Each row is a point. Each copy is the shape, with its points in the same order, turned, moved and blurred by noise. Some copies are also mirrored. Which?

Shape, 5 rows:
[[ 27  10]
 [-39  33]
 [-61 -43]
 [ 22  -3]
 [ 13  -6]]
Copy 1:
[[-12  35]
 [-10 -31]
 [ 65 -43]
 [  7  29]
 [  9  22]]
Copy 1 is: only turned
Copy 2:
[[-25  25]
 [  7 -43]
 [ 83 -16]
 [ -1  30]
 [  3  31]]
Copy 2 is: only turned

Shape:
[[ 14   2  24 -22]
 [ 23 -43 -31  26]
 [-11  15 -51  24]
 [-86  -7 -52  34]
 [-32  -2  38 -54]
 [-13 -22   9 -36]
 [ 22  -8 -44  -3]
 [-34  30  62 -13]
 [-34 -11 -22  -6]
 [-13 -58  22   8]]
Copy 1, 10 rows:
[[ 23 -14  -6 -32]
 [-21 -22 -51  29]
 [  7  33 -24  43]
 [-44  45  33  65]
 [ -1   3  33 -57]
 [-12  -3   1 -36]
 [  1  15 -52  10]
 [ 42 -10  59 -26]
 [-22  18   1   8]
 [-31 -50   3   0]]
Copy 1 is: only turned
Copy 2:
[[ 27 -25  -9   3]
 [-34   3 -48 -27]
 [-15  52 -16  -5]
 [-67  61  43   2]
 [ 28 -45  50   0]
 [  4 -24  20 -19]
 [  4  27 -31 -36]
 [ 22 -32  35  58]
 [-20  11  17 -11]
 [-44 -48  -6 -11]]
Copy 2 is: only turned
Copy 3:
[[ -7  43  29 -10]
 [ 17 -47  17 -23]
 [  8 -30 -36   9]
 [-56 -65 -47  29]
 [-54  39  47  12]
 [-20   8  44   1]
 [ 24 -15  -6   5]
 [-64  68  -9 -10]
 [-27 -22  -4  19]
 [-37 -25  33 -36]]
Copy 3 is: mirrored
Copy 4, 10 rows:
[[ -24    8   22    9]
 [  37   47   -9  -25]
 [   8   25   23  -73]
 [  -9   -9  -34 -112]
 [ -69  -10   -6   10]
 [ -40   20  -14   -3]
 [   3   55   20  -36]
 [ -47  -55   19    4]
 [ -21   16  -12  -47]
 [   5    6  -43    7]]
Copy 4 is: mirrored

Shape:
[[ 40  22 -32  29  44 -19]
 [ 15  10 -37  -5 -20  59]
 [-18 -23  27  36 -40  10]
 [-75  30  15 -25  37   2]
 [-69  59 -29 -13  11 -24]
 [ 36  -5 -30  -6 -43  42]
 [-41  10 -11 -26  43 -17]
 [ 18 -29  27  32 -45  35]
 [-21  40 -37 -20  -2 -23]
 [-28 -30  42   0 -12  -6]
 [-49  33  56  -6  11  -1]
 [  0 -31  -8  38 -18  51]]
Copy 1:
[[ 20  -4 -39  -7 -83   3]
 [-19 -40  17 -43 -34 -46]
 [-15 -33 -24  -4  39  -3]
 [ 36   7  49 -43   1  56]
 [ 75 -15  18 -69 -13  41]
 [-10 -36  -2 -27 -23 -70]
 [ 39  31  23 -42 -26  30]
 [-35 -44 -18  12  25 -35]
 [ 62 -12   7 -48 -26  -9]
 [  7  10   2   1  38   3]
 [ 27 -17  36   2  22  48]
 [-50 -30 -18 -32  -2 -23]]
Copy 1 is: mirrored
Copy 2 (12 x 6):
[[ 13 -17 -58  -8  52 -38]
 [ 43 -43  -4 -25   8  36]
 [ -4  13  20  38 -14  20]
 [-69 -51  42 -13  43  -9]
 [-45 -23  37 -25  94   8]
 [ 54 -13  -7 -30  -9  36]
 [-60 -37  -3 -29  40  -7]
 [ 31   4   8  28 -36  16]
 [-17  -4   8 -43  65   8]
 [-40   6  21  14 -24  -1]
 [-41 -26  59   7  19 -35]
 [ 20 -29 -12  30 -17  35]]
Copy 2 is: only turned

Shape (14 x 8):
[[ 28  35  -7  47 -13  43 -31  16]
 [-10  22 -34  47  43  54 -14  21]
 [-10  12 -24  48  29  26  59 -16]
 [ -3  37 -45 -36  34  20   0  59]
 [ 51  -2  28 -32  -7  28  41  -2]
 [ 43  20  49 -18 -15  43  20  65]
 [ 34  35 -23 -34 -38   4 -13  -4]
 [-34  35 -18   9  25  59  10 -21]
 [-39  21  43 -43  40  -4  56  71]
 [ 32 -50   3  -1 -23  29 -33  23]
 [ 51 -16 -24 -20  -3 -16   9 -13]
 [-39 -31  38 -12 -43 -25  44  57]
 [ 42  18  13   6  40 -21  26 -11]
 [  0   9   6  37  -9  22 -16  26]]
Copy 1:
[[ 30  35 -33 -45 -10 -16  31  16]
 [ 28  26 -17 -58  42  21 -10  27]
 [ 54  24  16 -29   8  27 -49 -18]
 [-39   0  32 -38  37  37  28  10]
 [ -9  22  44  14 -21 -41  -4 -23]
 [-37  66  30   6 -32 -29  21  20]
 [ -3 -13   5 -15 -19 -14  58 -38]
 [ 27  34 -12 -21  56  13  -5 -30]
 [-79  52  36  24   8  52 -33  -5]
 [  3 -19 -25  22 -17 -43  11  43]
 [  0 -44  21 -11 -31 -24  -3 -18]
 [-33  20  -3  76 -50  45 -10   7]
 [-16  -1  12 -46 -28 -11 -45 -36]
 [ 13  23 -36 -12 -14   7  -1  19]]
Copy 1 is: mirrored
Copy 2 (14 x 8):
[[ 17  96  25 -23   7 -15  29   8]
 [ 31  63  23 -75  23  21  31  30]
 [ 46  15  57 -51 -33  37  27   8]
 [-35  13  19 -82  33  -4  22 -28]
 [ 30  -4  51   7  15 -47  15 -28]
 [  1  19  42   6  46 -45  75 -36]
 [-22  40  12 -14 -15 -51 -11 -26]
 [ 17  18  35 -68 -18 -12  26  51]
 [-40 -60  38 -23  28  25  81 -14]
 [ 42  36 -30   6  36 -27  17 -16]
 [ 18  14  18   2  -1  -9 -34 -42]
 [ -6 -33 -26  17 -16  15  82 -47]
 [  5  12  67  10   8  22 -12  -7]
 [ 12  54   3 -13   7   4  47   7]]
Copy 2 is: only turned
Copy 3:
[[ 16 -53 -47  49 -22  -5 -19  -5]
 [  2 -18 -76  12  -9 -15  -4 -54]
 [ 22  22 -35   8  46  17 -22 -31]
 [-13 -45 -44 -29 -38  51  32 -42]
 [-34 -20   1  -1   5  46 -32  43]
 [-49 -27 -41  36 -34  66  -1  44]
 [ 14 -76  20   5 -18  36 -10   3]
 [-23 -16 -19  17  16  11 -15 -73]
 [-53  41 -13   0 -20  88  60 -12]
 [-25 -66 -33  15   7 -12  29  49]
 [ 23 -41  10 -35   7  14  -2  40]
 [-15   1   3  39  28  64  85  33]
 [ 18  19  -3 -23 -22  18 -17  18]
 [  5 -21 -36  44 -11   1  19  -5]]
Copy 3 is: only turned
Copy 4, 14 rows:
[[ 52   9  -4  36  19  48   2 -13]
 [ -6  10  12  50  18  50  23 -50]
 [-13   1 -34  17 -39  27  54 -47]
 [ 21  44  58 -10  29  -2  36 -64]
 [ 31  21 -32 -59 -18  -1 -20 -36]
 [ 42  71   1 -55   8  44 -20 -11]
 [ 79   4   8 -10   9 -32   2 -22]
 [ -4  21   8  48 -30   4   5 -53]
 [-33  79  52 -63 -27   4  29 -15]
 [ 16  10 -32 -12  66   4 -26   4]
 [ 35 -28 -22 -43  20 -21  14 -29]
 [-16  74 -18 -49   2 -24  35  48]
 [ 14 -31   4 -47 -27  24  22 -26]
 [ 16  19  -5  20  16  30   9   8]]
Copy 4 is: only turned

Shape, 15 rows:
[[ 13  73  -9  10  42  45   0  51 -27]
 [ 26  16  20  -1 -66  13  32   8  44]
 [  1  -9 -33  60 -36   7  36   0   5]
 [-34 -21  14 -22  28  -7   6  20  -2]
 [  0   9 -34 -31 -15  24  31  10  12]
 [  9 -20 -16  42 -43  35  16  -6  72]
 [-54  42  47  29 -22  33  38 -10  26]
 [-35   3  14 -35   1  -1   4  50  -9]
 [ 26   6 -42  -6 -29 -33   7 -32  17]
 [-48  36  28 -43  16  41 -52  14  -9]
 [-22  17  56 -55  29  64 -56  35 -72]
 [ 14   5  27  32  -8  27  58 -39  36]
 [ 36 -17 -13  19  -5 -37  15  10  57]
 [-50  22  39 -40   7  -7 -59  29 -29]
 [-69  23  20 -41  50  32 -25  22  -4]]
Copy 1:
[[ 33 -21 -67 -14 -35 -69  37  42  -9]
 [ 37 -43  -8  47  25  11   0 -35  -7]
 [ -2  -2 -45   9  19   3  44 -60  21]
 [-51  -8 -11  -4 -14  11   0  36 -11]
 [ -3 -53  -3   0  14 -13  28   5  18]
 [ -9 -27 -43  28  64  -5   7 -63 -10]
 [  2   0 -33  81  14  -1  48   2 -44]
 [-31 -25 -20  28 -32  -2  -8  48  13]
 [ 28   0  11 -14  48  20  21  -8  38]
 [-18  11  -3  45  -2 -66 -10  79 -10]
 [-29   8  16  19 -64 -96 -29  70 -27]
 [ 12 -15 -11  25  30  17  46 -37 -63]
 [ 15 -13 -36 -24  39  47 -16 -23  -2]
 [-26  32 -11  35 -33 -34 -31  81  14]
 [-51  -2 -23  22  -3 -53  10  92 -22]]
Copy 1 is: mirrored
Copy 2 (15 x 9):
[[  33   24    2   15 -106    7   10  -13    0]
 [ -22   36  -14  -57    4   16   -9   30   40]
 [  -3   18  -46   22   13   29   20   53   12]
 [  24  -22    4   -1    4   -2  -31  -23  -28]
 [ -12  -27  -23  -35  -32   31    0   14   -3]
 [  18    2  -35  -18   23   39   -7   50   68]
 [  -5   53  -42    4    4   44  -25  -45   35]
 [   2  -10  -12  -11  -25  -24  -40  -21  -23]
 [  -1  -19  -18  -42   17    7   63   23    3]
 [   3  -25    5    2  -49  -25  -25  -77   31]
 [ -25  -23   65   35  -77  -38  -41  -70    9]
 [   9   38    4  -13   25   77    6    8   30]
 [  48    8   -9  -42   29    2   19   49    6]
 [  -2  -15    6    7  -23  -65  -19  -70   -2]
 [  27  -35   -6   14  -44   -4  -41  -80    0]]
Copy 2 is: only turned
Copy 3, 15 rows:
[[  7 -26 -42  13 -43 -54  30  31 -40]
 [ 53   3  23  -9 -18 -19 -14 -63  -2]
 [ 52  18 -59 -26  18 -25 -25 -31  21]
 [-23  25  11  -7  -5 -17  14  17  31]
 [ 20   5 -14   6  22 -20  37 -29  -4]
 [ 91   3  -5  -9  10  -2 -12 -39  46]
 [ 38  51 -13 -25 -70  21  17 -16  -8]
 [-27   4  18 -31 -14 -27  30   9   2]
 [ -3 -24 -22  31  30   4 -28 -51  12]
 [-18 -16  40 -13 -26  21  31  50 -34]
 [-35   9  51 -11 -14 -23  11  84 -81]
 [ 51  61 -12  34 -33  -5 -17 -33  11]
 [ 20 -24  -3  14   2 -29 -30 -36  61]
 [-57 -17  38 -35 -21  10   5  38 -16]
 [-23   4  23 -17 -31  14  62  65   0]]
Copy 3 is: mirrored

Shape:
[[ -11  -26    1   70   -5   -5   27   -7  -22  -15   -7]
 [  30   59   27    8   80 -121   -8   12   39   -5  -45]
 [   4    6  -22    7  -32  -53   33    4   17   46    1]
 [  24  -15    2  -23  -57   11   15  -33  -14   -8   -6]
 [ -12  -15   27  -19  -29  -32   34    7  -22  -12  -22]
 [  18   78   17  -15  -45   12  -45   24   14   -7    4]
 [  24  -24   -6   28  -30  -21    5    5   13  -10  -52]
 [ -13   -4  -12  -22   18    3    5  -38    9  -16   -3]
 [   7  -11   -4   28  -32  -12  -77    7   -2  -14   17]
 [  16  -18   19   18   41  -12   -3  -25  -15   35  -12]
 [ -14   19  -18   13   73   10  -15   25   10  -14    9]
 [   6   15   19   63  -13  -28   15   -9   25   51  -33]
 [   3   31  -18   11   42    6  -65   25  -21   15    0]
 [  26   14   10  -17   -5  -22   36   19    6   22   17]
 [ -36    1   -1  -24   11  -57   28   26  -28   -1  -12]
 [  13  -10   24  -13  -23   11   30  -12   69   11  -20]
 [ -12   -7   28   17  -32    3  -14   15  -10  -14   -5]]
Copy 1, 17 rows:
[[ -15  -40  -34   47   -1  -35  -11    1    1  -23    3]
 [ -69  -27  -33 -107  -15  -66   30   11   58   19  -78]
 [ -27   -6   -7    2   19  -24   21   41   35   38   27]
 [ -13  -35   21   21   -3   21    4   13  -41   38   12]
 [ -22  -39    9  -11   34  -31  -38   -4  -16   35    3]
 [ -21   20   -6  -27  -54   42  -14  -26   16   51  -13]
 [ -34  -67    9    8  -32  -32   -3   16    9   12   16]
 [  -2    1    5  -19   -1  -22   11   19  -49  -13  -20]
 [ -19  -17    1   -7  -55   10   34  -55   -1  -10   33]
 [ -10  -32   11    1   18  -17   44   -7   18  -24  -42]
 [  -2   16  -26  -36  -26   -3   -4    6   13  -53  -34]
 [ -10  -31   -6   33  -20  -42   26   19   56   30  -27]
 [ -37   25    9  -25  -31   21   10  -32   30  -51  -27]
 [  -9   -9  -21  -14   28   14    0   24   20   29   -8]
 [ -33    3    0  -35   44  -41  -28   -7   12    0    5]
 [  46  -36    7  -14  -23  -15   -1   53   -6   46  -10]
 [   5  -26   -3    7  -19   -2  -19  -36   -4    7   12]]
Copy 1 is: only turned
Copy 2:
[[ 28 -27  -3 -26 -24 -51   1  -2  25 -29   6]
 [-80 117 -41  -1 -71  -1  10  12 -21 -48 -30]
 [-57 -17  23 -41 -15   8  20  13  15 -13 -39]
 [-14 -48 -34 -46  20  28  -3  -5   6   0  22]
 [-17  17 -22 -44  -4  12  15 -17  55   8   7]
 [-15 -10  -1  19 -58  84 -11 -18 -23   7  17]
 [-16   8  14 -63  -7  -8   3 -13  -5 -45  17]
 [-42 -13 -30  11  10  -5 -25  12  19 -12  25]
 [ 17 -22   3  19  -2  32 -32 -36 -19 -63 -14]
 [-10  12 -26  10  14 -40  27  16 -19 -10  -8]
 [-13  33  11  52 -18 -28 -44  32   5 -12  14]
 [-40 -11  21 -27 -44 -31  55 -10 -24 -22  -9]
 [ 10  17   9  62 -13  23  -5  32 -22 -40   7]
 [-35   5  -3 -18 -17  14   6  15   7  36 -27]
 [-20  31  -4 -12  -7  13  18  17  71 -10 -14]
 [-77  -7  10 -41  -5 -10 -13 -45  -9  21  22]
 [ 14  -8  -6  -8 -10  18  -2 -39  18 -11  15]]
Copy 2 is: mirrored

Shape:
[[-38 -32  61 -17 -13  16 -18  26  16  -5  30  33]
 [ -2  27 -24  16 -20 -40  61 -38 -69 -34 -39 -44]
 [-23  23 -40  43 -26 -12  27  37 -83  -1  -9 -47]
 [-12  10  10   2 -32 -21 -47 -12 -17  40  25  -3]
 [  0  11  25  30 -44   2   0  22  42  18  28   6]
 [ -7 -11  33  20  50  73 -34  -1  34  18   4  16]
 [ 42   0  43 -13  41  38 -47  47 -11   8 -27  14]
 [ -4 -19 -69  33  15 -40  35  10 -79  31 -37   2]
 [ -5  70  12   7   5   7 -14   3   6  31  28  18]
 [-25  30  30  18   5 -20 -20  29  12  -7  71  31]
 [ 14 -21   7  56  -3 -36  15 -22 -80   2  31 -36]
 [  2 -21  22 -40  46   6 -48  21  34 -28  -2  11]
 [ 16 -32   7 -33 -12  13   1  12  13  20  36  32]
 [-28  28  -4  14  30 -32  59   6 -72  56  -7 -23]
 [  5  26 -50  60 -11 -57  43  -7 -34 -18   1 -17]
 [-26 -32  25  -2  45  20 -63  14  26   8 -24 -29]
 [ 13 -18  29   0  -4 -33   9  32  25  20  37 -32]
 [  0   1  -7 -22  37  64 -47  13  19  -9  40 -36]]
Copy 1:
[[-11  39  -2  -4 -12 -38  84 -51   4 -32   7  11]
 [ 48 -39  36  38 -15 -10 -30  63 -20 -12  63  -7]
 [ 32 -58  33   5  13 -45 -44  12  27 -52  71  -4]
 [ 35  22  44  -7  -5   1 -10 -49  25 -37  -4  36]
 [ 10  29 -24  15   6 -27   5 -59  29  13  17  19]
 [ 29  48 -10 -46  14 -18  46 -46  18 -13 -32 -75]
 [ -2 -15  14 -17 -20 -41  21 -45  16 -30 -65 -59]
 [ 21 -51  37 -18  41 -28 -32  72  21 -48   2  15]
 [  1  16  30 -14  -6  23  -2 -47  57   8  10 -22]
 [ -1  16  22  30  31   7  53 -66  58 -12  16   4]
 [ 35 -12  59  31  60 -21 -25  -3 -31 -44  34   7]
 [ 37  -7   9  -2 -21 -15  83 -38  13 -12 -55 -24]
 [-15   3   0 -36   8 -16  46 -38  -8   2 -21  28]
 [  0 -12  93 -13  20 -48 -19  43  26 -13  42 -16]
 [ 42 -42  18  48  36   8 -26  40  20  -6  49  16]
 [ 74  25  17 -20 -18 -48  55 -29  27 -34 -51 -40]
 [ 22   1  33  21  17 -56  29 -53  14  31 -11  25]
 [ 67 -18  16 -53   5 -15  53 -79  14   4 -15 -46]]
Copy 1 is: only turned
Copy 2 (18 x 12):
[[ 28 -16  53  35  19  12  14  16  -7  24 -59 -16]
 [-19 -11 -37 -89  31  12 -29 -71   9  -2  42 -25]
 [-12 -21 -26 -77  38 -32  28 -29 -27  45  46 -32]
 [ 21  34  17 -35  -2  32  44  14 -40   8 -13 -13]
 [ 41  12  51   9   9 -25  27  -4 -31 -12 -15 -56]
 [-24  -2  18  40 -15 -25  58  52  40 -23 -33  -1]
 [ 37 -50 -22   7 -32 -15  69  32  35  -9 -40  13]
 [-10  -7 -88 -96  46 -20 -10  25 -10  16   4 -53]
 [ -5  30  23 -28 -12 -42  49 -17 -23 -20 -34  10]
 [  4   9  54  -6 -25 -37  11 -14 -47  24 -51 -18]
 [-50 -17 -28 -58  -9  33  19 -28 -21  27   2 -68]
 [ 37 -12   0  31 -41  -2  -3  33  39  13 -39  18]
 [ 39  10 -17  28  11   1  10  11 -26 -10 -48 -33]
 [-26  30 -45 -81  42 -20  34 -39  17  29 -23 -34]
 [-16   4 -16 -84   1 -27 -29 -32 -24  -5  33 -48]
 [ 21   6  12   9 -20  10  31  67  61  31   3  -4]
 [ 42  19   2   8 -24  -1  23 -20   3  26 -16 -68]
 [ -4  18  -6  63 -32 -26  35  29   8  14  17  23]]
Copy 2 is: mirrored

Shape, 17 rows:
[[ 20 -23 105 -11  -7 -17   9 -20  25 -74  35 -26]
 [-32  14 -23  -6  14 -13  10 -45  75   9 -13 -24]
 [ 26 -26 -53  -5 -23 -16  20   1 -46  35  -5  32]
 [ -5  71  91  11  -9  21  -9  19  33   6  12   6]
 [ -5  47 -27  -8  -2 -10  17  38 -49   6   7  30]
 [-61   7 -29 -22 -14   3 -22 -25 -27  -4  15  67]
 [ 17  39 -48 -11  13  43  46 -38 -52  -4  17  -5]
 [ 29  28 -17  45  12  16  20  -7 -55  15 -16  49]
 [ 30  79 -58  24 -21  -8 -19 -27 -47  38  17  23]
 [ 33 -25  -3 -11   7 -20  17  61  98 -20  36  25]
 [ 16 -25 -58  -5 -18  -2  -4 -25 -21 -27  -7   3]
 [ -3 -11 -22  35  -1  26   4 -10 -21  24  37 -19]
 [-12 -15 -11 -27 -13  22   9  -8 -53  36  -5   3]
 [  4  25 -48  29 -32  23 -14  49 -35 -58  -4  -4]
 [ 20  33 -56 -20  88  11  -4 -38 -33   4  13 -23]
 [ 15 -25  34 -20  79 -12  42  47 -58   0   4 -18]
 [ 35 -13 -25 -18  -9  26 -18 -32  -7  26 -11  21]]
Copy 1, 17 rows:
[[ 99  19  -1 -75 -43  28   3  36  -4   4   2 -19]
 [  9 -17 -16 -15  55 -15  19  24 -58  41   0  49]
 [-70 -44  20  20 -24 -10  12  -5 -19 -34  -8  -7]
 [ 47 -25 -66 -65   8  36 -31 -30   6   5  62  16]
 [-43 -25 -41  22   3   4  13 -40   3 -23  32 -39]
 [-31 -73 -31   3  11 -29  33   0  41  42 -10 -20]
 [-40 -24  -2  32  30  52  74   9  10 -31  30   0]
 [-30 -75   4  26  17  25 -11 -15  18 -60  28 -23]
 [-57 -48   7   4  48 -32  34 -43  25 -56  52   9]
 [-23   6 -49 -71   0 -10 -43  63 -82   1   3 -39]
 [-37 -23  46  11   0 -18  33  28 -16   9  17 -24]
 [-44  -7  23 -20  28  34  -1  -2  17  -5  -5  12]
 [-49 -32   5  16 -36  24  27 -15  20   5   3  24]
 [-35 -11  25  10  22  10  -3 -21   0  20  67 -74]
 [-26  22 -19  61  43   0  37  52  22 -42  27  26]
 [  6  40 -40  51 -50  53 -21  18   5 -39 -17  -7]
 [-48 -47  18  -4 -14  -7  12  32   0 -11  31  30]]
Copy 1 is: mirrored
Copy 2, 17 rows:
[[ -26   -4  -23   42   -9  -41   10  -48   -5  -71   29 -105]
 [  13    6   -5   56   -1   15   88    1  -22   31   13  -10]
 [   7   17   18    9   33   37  -46   16   26    8   10   41]
 [  23   11  -59  -18  -52  -69   22   23  -22  -22    8  -51]
 [ -28    5  -20  -31    8    5  -40   42   -6   33    7    6]
 [ -64   30   -9    5  -13   -3   16    8   56   37  -17   29]
 [   2    3    4   29   63  -12  -32   39    7   60  -39  -26]
 [  29  -25  -28  -19   13   13  -47   14   33   30  -31    3]
 [  21   29  -11   12  -26   21  -58   32  -17   68  -48   16]
 [ -17    6  -36    1   24   34   54    3  -59  -93   10    3]
 [ -17    7   47   21   31   26  -11  -24    7   15  -17    3]
 [  20   21   24   14    8   26   -1   44   29   -1  -24  -38]
 [  -1   15   31   16   19  -20  -22   39   45   17   18   10]
 [ -23   10   41  -71   15   13  -19   -5  -23   21  -33  -28]
 [ -18  -61   18   63   19   16  -11   63  -15   51  -39  -17]
 [ -24  -77   -4    7   35    1  -36   64   19  -29   53  -47]
 [  18    2   25   39   11  -11  -12    4   13   -4  -26   36]]
Copy 2 is: mirrored
Copy 3, 17 rows:
[[   4  -14   45  -13  -31   58   92   -9   22  -16    7   40]
 [ -15   16  -65   -5   37    5   -9   45  -12  -15   10   55]
 [ -43    8    6   40    6  -38  -26   10  -42   34   17  -47]
 [  10  -38   54  -48   27   -4    5  -17    5   -4  -43   67]
 [ -11  -38   44   27   32  -58  -31   15  -18  -16   -8  -31]
 [ -11    4   42   12   36  -43  -42   60   39   23   48   -7]
 [ -70  -50   11   17   40   -4  -51  -10  -26  -31   47  -22]
 [ -19  -64   22    6   19  -50  -32  -12  -38   42   32  -24]
 [ -58  -17   15   -7   41 -103  -43  -25  -36   -6   30   -6]
 [   3   15   16  -33   10   10   64   79  -69    0  -43   -1]
 [ -19   23   -4   21   11  -13   -8   11  -30   -6   64  -42]
 [ -42  -11   -3  -26  -22  -11  -46    7  -21   -9   20  -17]
 [ -39    0   17   27   16   -1  -48   -9   11   20    5  -36]
 [  39   -5   51  -12   13  -35  -35   -5  -48  -49   35  -53]
 [ -59  -56  -47  -17   63  -16  -13    4   15  -40   34  -50]
 [ -18  -89   -1   30  -11   17   21    2   13   -4  -44  -69]
 [ -42   20    0   -8   43   -7  -10   -7  -19   33   27  -20]]
Copy 3 is: mirrored

Shape:
[[ -4   2  36 -13 -42 -59   2  46 -38  20  27 -41]
 [ 10 -22  41 -49  34  32 -36  27  15 -54  31 -14]
 [ 16   6  13  -1 -50  44  -1   6  19 -19   8 -19]
 [-26  22  -6  -8  -5  53  79  10   9 -47  68  21]
 [-16  10  28   8  18 -16   1 -61 -65  23 -10 -28]
 [ 21 -20 -10 -33  34  73 -44  42  11   4  12 -20]
 [ 47  14  -1  37  23   6 -34  45 -21  -9 -21  41]
 [  9 -41   1 -20 -34 -30   5 -14  -8 -13 -33 -38]
 [ 47 -62   8 -40  -1   5  60  -7   4 -10  -2  26]
 [-47 -12  12  21  39  70  -2   1  69  10  41 -22]
 [  6 -16   0 -49 -16 -16  32 -16  26 -20 -17   1]
 [ 25 -42  19 -13 -10 -33  24  35  45  21 -16   0]
 [ 25  35  37 -11  64 -23  22  25  25 -20 -54 -85]
 [ 81 -51 -35  19   8  24  -9 -34   2   2  25 -20]
 [ 13 -36 -37  -3 -30 -16  26 -32   0  10  47   9]
 [ 11  15  21 -21  40  53 -38 -40  -5  31  56   4]
 [  6 -22  22  55 -22   4 -32  21 -24   2  -1 -23]]
Copy 1, 17 rows:
[[ -44    6  -39    8   26   45   29   -9  -27   37   19  -40]
 [ -34   -4  -15  -65   -6  -20   31  -32   66  -11  -45  -22]
 [ -30   26   12   -9  -18  -16   20  -27    8   58  -50    8]
 [  -4  -50   10   19   -6  -43  -29  -69   63   80  -25   -4]
 [  14    0  -51    1  -14   36  -11   22    4   10   22   61]
 [ -50   16   35  -83   -5  -40   25  -39   29   -1   -8   22]
 [ -73  -25   50  -16  -53   16   -7    3   -9  -20  -18    9]
 [  14   63  -11   -4  -29   15   14   13    2   24    1  -27]
 [  13   40   17   -1  -64   25  -10  -74   46   11    7  -25]
 [ -21    8  -10  -10   20 -104   -8  -60   23   -7  -29   43]
 [  42   30   16   -1  -17    9    4  -32   21   17  -22  -28]
 [  -9   42   14   13  -24    1   15  -57  -18  -20   -2  -47]
 [  39  -36  -36  -49  -53  -33   55   -8  -54  -20  -11  -22]
 [ -34   62   -1  -60  -67   -2  -62  -37    2   22   -8   17]
 [  -6   48    3    5    0   14  -70  -39   16   43    5  -10]
 [ -27   -2  -13  -57   21    5  -26  -52   32   -5  -31   78]
 [ -76   27  -18    9  -27   -8    8   17  -13   16   -5   15]]
Copy 1 is: only turned
Copy 2, 17 rows:
[[   5  -24  -37    9  -30  -25   -2  -20   -4   14   40  -73]
 [  20  -47  -87    7   19   55    4  -32   23  -21  -34   11]
 [ -25  -12  -32  -35   14   33    7    1  -21  -43   14   -1]
 [ -37  -33    9   22   20   26   34  -25   21 -116  -36  -28]
 [   6  -10  -11  -25   19  -54  -54   18   -7    5  -55  -47]
 [ -31  -63  -70   11   -8   71  -30   14   -3  -15  -28   33]
 [  29  -40   -4   40   15   32    5   63  -33   11  -10   17]
 [   2   10  -31  -40  -11  -13  -21   14   44    1   20    0]
 [   6   50  -38   29  -27   12  -14   15   43  -63  -15   18]
 [ -98  -41  -41   17   54   27    3  -34    3  -22  -52   29]
 [   3    9  -16  -15  -18  -12   -8  -22   37  -42    1   31]
 [ -16   21  -38   40  -17   -8   -3   -9   17   -1   36   32]
 [  21  -64  -60   21   65  -50  -62   -5   23  -19   42   34]
 [ -33    5  -77  -10  -10   -1    8   92   11  -33  -33   21]
 [ -43   13  -18   -8  -44  -21   31   29   25  -37  -32  -13]
 [ -28  -41  -65   -4   -1    7  -17   -3  -48  -27  -96    2]
 [ -22  -10  -26   -4   29   19    4   40  -16   34    7  -36]]
Copy 2 is: mirrored
